Each row of a before or after table is a point. The points were changed in one or more steps. Then noise was added and the rows were shuffled. The steps act on columns, c1 being the first. Write out the steps. A step turns or swaps two columns, mirrors them in a line or flattens them onto one, adds a multiple of one to another, or multiplies or shifts one. Angles are multiples of 10 degrees, from the lower column toward the higher: turns from -170 to 170, lines from 10 to 170 but not 90. Use the fewest steps. Two steps may share a column if one is a turn and the other turns, adds or multiplies; they go together, in the order done. Otherwise the lowest column goes first.

Before (12 x 3):
[[ 0.4  1.8  0.8]
 [-2.9  0.8  2.5]
 [-3.6  2.1  1.8]
 [ 5.2 -0.8 -2.0]
 [ 4.2 -0.5  0.6]
 [-0.1  1.3  3.7]
 [ 0.8  3.3  2.1]
 [-1.4  0.3  2.7]
 [-1.6  0.6  2.8]
 [-2.3  2.0  3.5]
 [-0.3  2.6  4.3]
 [ 4.8 -0.5 -1.8]]
After (12 x 3):
[[ -6.9  -0.7   3.4]
 [ -4.7  -1.0   1.8]
 [ 12.5  -0.5  -0.2]
 [  2.8   0.0   3.6]
 [  1.3   0.1   2.1]
 [ 14.5   0.5  -1.4]
 [ -8.8  -0.7   2.1]
 [ -4.2  -1.1   1.7]
 [ 15.7   0.6  -1.6]
 [ -0.7  -0.9   4.2]
 [ -0.2  -1.1   3.0]
 [-10.9   0.0   2.5]]
Steps: multiply c1 by 3; turn c2 and c3 by 60 degrees; multiply c2 by 0.4

Before, 12 rows:
[[ -8.8  -1.0  -0.1  -0.7   7.3   1.1  -3.8  -4.4]
 [  3.1  -6.6  -5.7  -2.3   5.2   5.4  -2.8   2.0]
 [ -4.3   1.5  -5.3  -1.6   7.4  -4.3  -0.1   5.8]
 [ -5.1  -4.4   2.0   0.7   5.3  -5.2  -5.4   1.0]
 [ -1.9   6.8  -3.9  -1.5  -0.4   1.5   4.3   2.7]
 [ -1.0  -1.2   0.8  -7.9   5.3  -0.8  -5.8  -4.0]
 [ -3.7   6.0  -5.7  -7.3  -6.4   2.3   3.6  -2.6]
 [ -2.4  -0.6  -1.1   2.2   6.3  -1.8 -10.4   3.1]
 [  0.4   3.9  -8.5  -1.5  -1.6  -1.9   5.8  -3.7]
 [  3.0   3.6   1.0  -7.3  -3.1   5.6   7.3  -5.5]
 [  4.3   4.9  -7.9  -0.3  -1.1   2.2   5.1  -0.9]
 [ -5.8  -3.2  -4.9   2.7   0.8  -4.2   0.3   3.6]]
After:
[[ 3.0 -1.3 -6.5  5.7 -0.2  0.1 -1.7 -3.1]
 [ 2.3  1.3  4.3 -7.5 -0.2 -3.7 -5.1  7.7]
 [ 7.3 -0.6  0.4  4.9  0.0 -1.0  5.2  2.8]
 [ 0.5 -0.3 -1.9  3.3 -0.1  0.9  8.7 -6.4]
 [ 3.4 -1.5 -1.6  3.8  0.1  5.4  4.6 -3.2]
 [ 0.4  1.7 -7.8 -1.4  0.1 -3.9 -4.1  5.4]
 [-3.3  1.8 -4.8 -2.9  0.2 -6.7 -4.3  2.7]
 [ 7.7  2.3 -2.8 -3.4  0.2 -5.4 -2.7  3.6]
 [ 2.3  2.6 -1.9  0.2  0.0 -3.8 -5.0 -1.4]
 [-0.9 -2.5 -0.8 -3.9  0.1 -7.9  2.0 -2.8]
 [ 4.2  0.6 -6.7  1.8  0.1  0.0 -2.0 -5.6]
 [ 5.7 -0.5  0.1 -5.5  0.1  0.9  6.9  1.6]]
Steps: mirror c1 and c4 in the line at 110 degrees; multiply c2 by 0.4; mirror c3 and c6 in the line at 20 degrees; multiply c5 by 0; turn c7 and c8 by 160 degrees

Before (13 x 11):
[[ 2.8 -4.4  5.1 -0.6  1.2 -2.2 -1.6  7.2  1.2 -0.8 -3.1]
 [ 3.3  4.3  4.7  2.4  3.7 -5.3  1.1  3.6  1.3 -4.4 -3.4]
 [ 0.3 -6.5 -3.5  1.8  1.2 -0.6 -1.0 -2.1 -1.4  3.9 -1.9]
 [ 5.0 -0.2  6.3  5.8 -0.6 -0.7 -1.1  2.3  5.6 -0.7 -0.9]
 [-2.5 -3.8  4.4 -3.5  0.6 -1.2 -8.0 -0.5 -0.2 -0.2 -3.1]
 [-6.2 -6.4 -1.2 -3.0 -5.7 -1.9 -2.5  1.1 -3.1  3.3 -2.5]
 [-4.0 -3.3  5.2 -3.1 -0.4 -7.2 -5.0  3.4  2.1  3.9 -2.4]
 [-5.0 -7.6  2.5  5.2  2.5  3.4  0.4 -2.5 -1.2  3.5 -2.4]
 [-2.2  5.5 -2.6  1.7  6.2  6.1  1.9  0.1 -2.0 -2.6  2.8]
 [-1.1 -6.0 -0.6  6.4 -0.1  1.9 -0.3 -2.0 -8.0  3.6  2.0]
 [-4.3 -3.5  1.1 -3.4 -3.2 -3.9 -4.5  1.8 -1.3 -1.6 -6.2]
 [ 2.3  1.0  3.1  8.8  3.9 -3.8 -3.8  7.4  4.6 -2.0 -2.3]
 [-2.3  0.4  0.4  1.0  5.5  1.4  1.0 -1.2  1.2 -7.6  4.8]]
After, 13 rows:
[[ -1.2  -3.0  -2.1   6.6   7.8   1.6   0.2  -0.3  -0.2   3.5   5.4]
 [  0.8  -6.9   2.5  -2.8   1.6  -4.7  -1.1  -0.1  -2.7  -1.9 -15.4]
 [  0.6  -6.8   1.7  -3.1   0.9  -2.6  -0.5  -4.6   0.3  -0.4  -7.4]
 [ -0.6   1.5  -0.9   1.8  -1.4   1.6   0.3  -1.1   5.4  -7.5  11.9]
 [  0.1 -17.6   9.2  -1.1  -1.3  -2.6  -0.1  -1.4   1.1  -0.3  -7.8]
 [ -0.2  -0.5  -3.9   2.0   2.0  -0.4  -0.2   1.9   1.4   3.6  -4.4]
 [ -0.7  -6.3  -0.9   5.8   1.2   3.4   0.8  -3.4   2.0   3.2  -5.7]
 [  0.0  -3.9   4.8   1.8  -1.4  -5.1  -0.7  -2.3   3.8  -4.6  -8.8]
 [ -0.9  -8.6   4.7   5.5  -5.1  -0.9  -0.3  -4.2  -0.4  -1.3  -2.2]
 [ -0.4   7.2  -1.0   2.4   2.3   6.5   1.2   2.4   5.4  -1.9   6.9]
 [ -1.1 -10.9   7.9   8.0  -4.5  -4.6  -0.8   1.0   4.2  -2.1  -5.4]
 [  0.7 -11.8   5.9  -2.6  -2.0  -8.0  -1.4  -2.6  -0.7   4.4  -6.3]
 [  0.5  -7.2   0.7  -1.9   3.3  -1.7  -0.5   1.6  -5.3   3.4  -6.0]]
Steps: flatten c1 and c4 onto the line at 100 degrees; turn c3 and c8 by -60 degrees; add -1.5 times c3 to c2; turn c5 and c9 by 90 degrees; flatten c6 and c7 onto the line at 10 degrees; multiply c11 by 2.5

Before:
[[  4.6  -1.7  -5.3  -1.3  -2.9   0.4  -1.0   5.5  -4.4   6.3  -5.8  -0.9
    1.6  -1.0   0.1   1.6  -2.6  -0.5]
 [  2.4  -7.6   7.4   1.5  -1.0  -2.7  -7.2   8.0   3.2   0.2   2.5   0.1
    8.4  -0.5  -1.6   0.4   3.1   4.0]
 [  0.4  -5.1   4.2  -1.1   3.7   1.9  -5.2   9.7   6.4  -3.2   1.1   1.5
    1.3  -1.6  -5.5   0.4   2.1   4.7]
 [  2.1   1.6   3.0  -0.9  -0.9   0.1   5.4  -0.2   1.0  -2.3  -5.2  -1.2
   -7.4   3.9   7.9   6.4  -2.4  -3.8]
 [ -1.4   0.1  -5.4  -4.9  -4.1  -5.1   0.7  -0.8  -2.0   6.9  -7.2   1.7
   -5.7   2.8   3.5   5.3   0.4  -5.9]
 [ -1.3  -7.0   3.0   5.2   5.8   2.5  -0.2   3.1   9.0  -1.4   6.0  -3.3
    3.6  -1.2  -1.5   1.0   4.7   5.9]
 [  5.0   5.1  -0.9  -1.3   2.3  -3.6   2.8  -1.4   2.9   2.6  -3.1   1.9
   -4.2   7.1   3.7   9.7  -2.7  -2.3]
 [ -0.6   1.5  -3.9   1.7   5.4   2.3  -7.0  -3.1   3.5  -3.9  -3.3 -10.0
   -1.9   0.1   2.2   2.9   6.5   2.3]
 [ -2.1   0.1   1.9  -4.8   5.8  -1.8   1.0  -0.4   4.3  -1.7  -0.9  -3.3
   -4.3   3.8   8.3   5.8  -8.6   0.7]
 [  6.6  -5.9  -4.9  -0.9  -2.4   1.0  -6.9   1.9  -1.5   8.4  -7.9   5.3
    0.5  -2.1   2.1   1.8   0.2  -6.8]]
After:
[[ 0.0  1.6  2.9  2.6 -0.8  0.5  5.3 -0.3  3.6 -2.4 -1.9  6.7 -0.1  1.1
   8.0  6.4 -4.9  0.1]
 [ 1.8 -5.8 -4.8  4.4 -2.3  1.1 -6.8  2.1 -2.1  8.2 -3.2 -2.9 -0.5 -1.3
   1.9  1.6 -7.4  1.1]
 [ 3.0 -2.1 -5.4 -1.3 -3.0  0.5 -0.9  5.6 -0.7  6.5 -0.2 -0.7  1.8 -4.2
   0.1  1.7 -7.2  2.1]
 [-1.2  0.1  2.1  0.9  5.8 -1.9  1.0 -0.5  4.1 -1.5  5.6  5.4  4.9  4.3
   8.2  5.8 -5.8 -0.8]
 [ 1.3 -7.2  3.3 -6.3  5.8  2.4 -0.1  3.0 -1.3 -1.2 -0.2 -1.5 -3.6  8.9
  -1.4  1.1  7.8  0.7]
 [ 2.1 -5.0  3.9  0.9  3.8  1.9 -5.0  9.4 -1.7 -3.4 -1.5 -1.8  0.8  6.5
  -5.5  0.5  2.8  1.1]
 [ 0.6  1.5 -3.8 -7.6  5.2  2.0 -6.7 -2.9  0.1 -3.9 -8.1  6.6  1.1  3.6
   2.2  2.9  2.5  0.5]
 [ 3.6 -7.5  7.4 -4.4 -0.9 -2.6 -7.0  8.1 -0.5  0.5 -0.4 -7.1 -0.3  3.2
  -1.5  0.7  3.8  1.7]
 [ 3.0  5.0 -1.2  3.9  2.3 -3.5  2.6 -1.7  7.1  2.6  0.8  2.5  0.0  2.9
   3.5  9.9 -4.4  1.5]
 [-3.7 -0.1 -5.4  5.8 -4.5 -5.1  0.9 -0.8  2.7  6.9 -3.0  3.7  3.3 -2.1
   3.4  5.2 -6.6 -2.1]]
Steps: flatten c1 and c18 onto the line at 30 degrees; turn c12 and c13 by 120 degrees; turn c4 and c13 by -110 degrees; swap c9 and c14; add -0.3 times c10 to c17; turn c11 and c17 by 50 degrees
